Each row of a before or after table is a point. One or more steps were done to the points. Then noise was added and the rows were shuffled. The steps act on how far a point lies along the listed directions, d1 being the first. What was done? A step turns or swaps two directions, mirrors them in a line or flattens them onto one, adds a multiple of one to another, or multiplies one. Angles are multiples of 10 degrees, from the lower direction toward the higher: turns from -170 to 170, lines from 10 to 170 but not 90. Use the fewest steps. Two steps may share a direction if one is a turn and the other turns, adds or multiplies; they go together, in the order done. Otherwise the lowest direction goes first.
In the rows, 128 means zero.

Directions:
(1): [182  74 124]
(2): [ 80  78 160]
(3): [153 148 197]
Before, 13 rows:
[[166 105  75]
 [ 34 105  75]
 [143  53 114]
 [124 124  47]
 [176 110  41]
 [107 169  70]
 [108 107 142]
 [160 133 134]
 [ 84 149 147]
 [143  49 148]
 [ 57 107 125]
 [197 135  92]
 [142  56 142]]
After, 13 rows:
[[190  94  39]
 [145  50 144]
 [143  56 143]
 [ 84 147 142]
 [198 136  93]
 [160 133 137]
 [171  97  76]
 [141 108  49]
 [ 50  86  69]
 [148  52 115]
 [123 159  69]
 [ 61  93 124]
 [108 109 145]]
Steps: add -0.3 times d3 to d1

Directions:
(1): [102 124 185  60 169  91]
(2): [ 82 142  52  92 169 152]
(3): [170 209 149 107 141 174]
Before, 11 rows:
[[102 113  95 162 101  91]
 [ 79  50  52 164 121  84]
 [188 160 205 136 108 121]
 [ 80  97 163 100 170  94]
 [136 180 193  53 199 119]
 [ 62  25 108 136 118  70]
 [ 48  97  67 127 161 121]
 [ 81  85 102 117 130  98]
 [151 186 165 132 167 174]
 [ 60  64  97 159 132  99]
 [106 151 183  59 165 114]]
After, 11 rows:
[[173 102 153 192  75 110]
 [151 194 137 137 149 181]
 [176 160  60 209 106 185]
 [122 176 139  79 154 141]
 [106 160 154  92 145  87]
 [110 173 164  37 199 106]
 [158 175  92 169  99 186]
 [118  90  98 206 123 143]
 [138 203 191  45 173 149]
 [ 80 179 111  76 189 154]
 [100 180 172  73 182 137]]
Steps: turn d1 and d3 by 130 degrees

Directions:
(1): [114  83 174 194 159 136 145  94 170  37 136]
(2): [169 122 114  88 199 116 186  85  56 109 169]
(3): [226  90 136 181 110 108 113 178 127 150 187]
(4): [128 193 140 152 190 205 108 119 165 170 181]
Before, 10 rows:
[[ 10 152 160 135 133 165  93 142 209 113  71]
 [ 86 165 179 110 119 157  82 161 193 152 109]
 [104 183  98 134  75 130  45 153 188 213  96]
 [190 106 132 155 147 117 156 130 101 119 178]
 [139 118  66  37  21 121  96 169 111 215  25]
 [183 140 111 104 195 112 158  98  93 122 148]
 [112 193 135 121 152 181 115 114 121 174 140]
 [167  91  96 138  88  39 128 161  69 128 128]
 [195 128 104  78 137  79 161 152  58 146 162]
 [210 102 154 202 159 111 142 140 159  73 171]]
After, 10 rows:
[[162  73 167  83 142  74 163 133  96  81 129]
 [123 204  80  64  97 114 113 162 116 195  81]
 [135  74 115 114 175  62 175  39  96  43 118]
 [130  92 157 146 239 206 183  24 154  38 130]
 [ 81 172 112 111  98 147 111 143 141 161  96]
 [126  83 157 159  83  93 130 124 116  80  87]
 [ 53 187 155 137 143 170 106 121 197 115 107]
 [108 158 128 154 108 138  86 153 191 138  82]
 [ 70 208 114 130 193 165 117  92 129 147 148]
 [215  45 142 121 157  58 172 170  69 104 176]]
Steps: turn d1 and d3 by 150 degrees; turn d2 and d4 by 160 degrees

Directions:
(1): [ 84 152  86 120 142 115  82 174 170 145 151 162  95 125 185 213  98 226]
(2): [ 77 126 177 136  93  76 154  84 161 169  77 181  71 186 173  79  67 110]
Before:
[[181 103 111 123 149 147 119 135 102  95 169  92 195  88  99 150 171  90]
 [106 128  98 106 131 151 105 139 137 128  90 119 146 127 146 174 115 155]
 [129 135 150 132  95 140 140 103 125 125 110 158 113 149 138 115 114  98]
 [124  79 187 120  78 111 197  60 103 140  94 131 148 145 106  19 109  23]
 [190 107 141 123 145 152 185  87  86  74 121  72 165 111  49  56 191  47]
 [187 107 152 113 146 190 163 118  65  86 127  94 177  99  49  82 205  75]
 [152 140  74 141 154 153  96 181  99  98 165 111 166  92 122 206 159 173]
 [127 132 211 142  84 103 198  25 116 133  57 141 106 185 104   7  93  28]
 [190 123 157 121 123 172 149 104  78 103 115  72 162 116  32  69 158  50]]
After:
[[180 133  65 110 182 174 121 165 105  62 181  70 172  69  77 175 204 158]
 [153 133 142 131 105 160 139 110 106 109 122 134 138 131 114 117 140  87]
 [ 94 124 119 109 118 134 120 120 144 140  70 133 130 148 156 149  97 139]
 [ 91 147  95 145 132 106  95 166 145 137 136 169 105 139 183 203  95 200]
 [211 131 146 131 132 184 169  79  58  70 126  56 197 100  26  61 190  35]
 [182 147  89 109 156 192  92 174  95  92 168  69 168  77  54 179 169 150]
 [138 123  83 117 155 129  86 165 140 114 180 127 161  95 151 211 139 165]
 [182  85 122 110 122 174 159 121  66  91 160  67 216  72  56  87 183  54]
 [160 132  89 101 176 197 103 184  97  88 175 110 165  73  92 192 198 187]]
Steps: turn d1 and d2 by 70 degrees

Directions:
(1): [139 121 105 165  82 101 176 110 171 198  24 205 113 111 175 107 180 168
 154 140 135 100 198 163]
(2): [110 160 165 139 182 127 116 108 192  86  73  37 176 102 164 193 198 118
 131 141 158 120 179  52]
Before:
[[120 129 130 136 134 127 136 121 144 138 110 132 128 119 143 129 147 130
  142 129 135 124 144 121]
 [135 121 115 128 111 120 137 129 122 132 131 148 121 127 126 122 127 134
  132 125 123 126 125 136]
 [135 119 114 123 107 119 138 123 122 148 122 161 117 129 124 106 124 135
  138 122 126 124 133 152]
 [128 122 118 130 119 127 133 127 126 141 128 144 126 125 130 114 124 129
  126 130 129 118 123 150]
 [129 128 127 125 126 124 134 126 136 137 106 131 133 123 138 127 143 133
  131 131 131 123 144 127]
 [135 117 115 132 107 124 138 129 112 154 126 170 112 129 119 104 106 139
  134 127 123 131 120 160]
 [123 124 127 139 121 119 128 130 139 138 114 141 125 122 131 132 137 134
  128 127 129 120 141 134]
 [125 122 128 128 129 123 127 128 126 127 124 136 126 133 126 126 129 132
  131 134 132 127 135 127]
 [133 126 121 127 113 122 138 132 120 147 129 149 111 136 125 115 120 139
  130 132 122 123 120 150]
 [123 125 142 112 149 141 104 139 100  95 177  93 136 140 108 137 104 110
  119 125 129 142 102 113]]
After (10 x 24):
[[130 121 115 135 113 123 139 125 132 150 114 154 123 122 136 111 130 134
  130 131 130 113 133 155]
 [132 127 121 133 116 118 145 122 145 152  83 148 130 120 149 122 155 141
  137 134 132 117 159 135]
 [136 120 112 133 106 116 142 126 127 140 119 157 119 124 131 119 133 139
  135 127 124 123 134 140]
 [136 115 111 140  97 119 149 126 121 170 102 187 109 125 130  99 118 148
  141 129 124 125 136 168]
 [123 128 125 145 123 122 147 117 155 155  87 150 124 116 154 125 159 139
  149 131 136 118 162 129]
 [126 121 127 130 126 122 129 127 129 129 118 141 126 131 129 125 132 134
  134 133 133 125 139 128]
 [116 130 158  88 181 160  70 151  70  46 249  40 146 152  75 151  68  81
  101 117 123 162  54  90]
 [125 123 122 147 111 112 138 126 148 153  91 158 121 118 141 127 148 142
  134 129 132 114 156 140]
 [138 116 107 133  95 113 151 118 134 167  94 182 112 123 137 100 139 145
  145 125 127 117 151 162]
 [136 125 117 132 106 118 145 128 126 156 114 160 109 134 132 113 128 145
  134 134 123 118 131 156]]
Steps: multiply d1 by 2.5
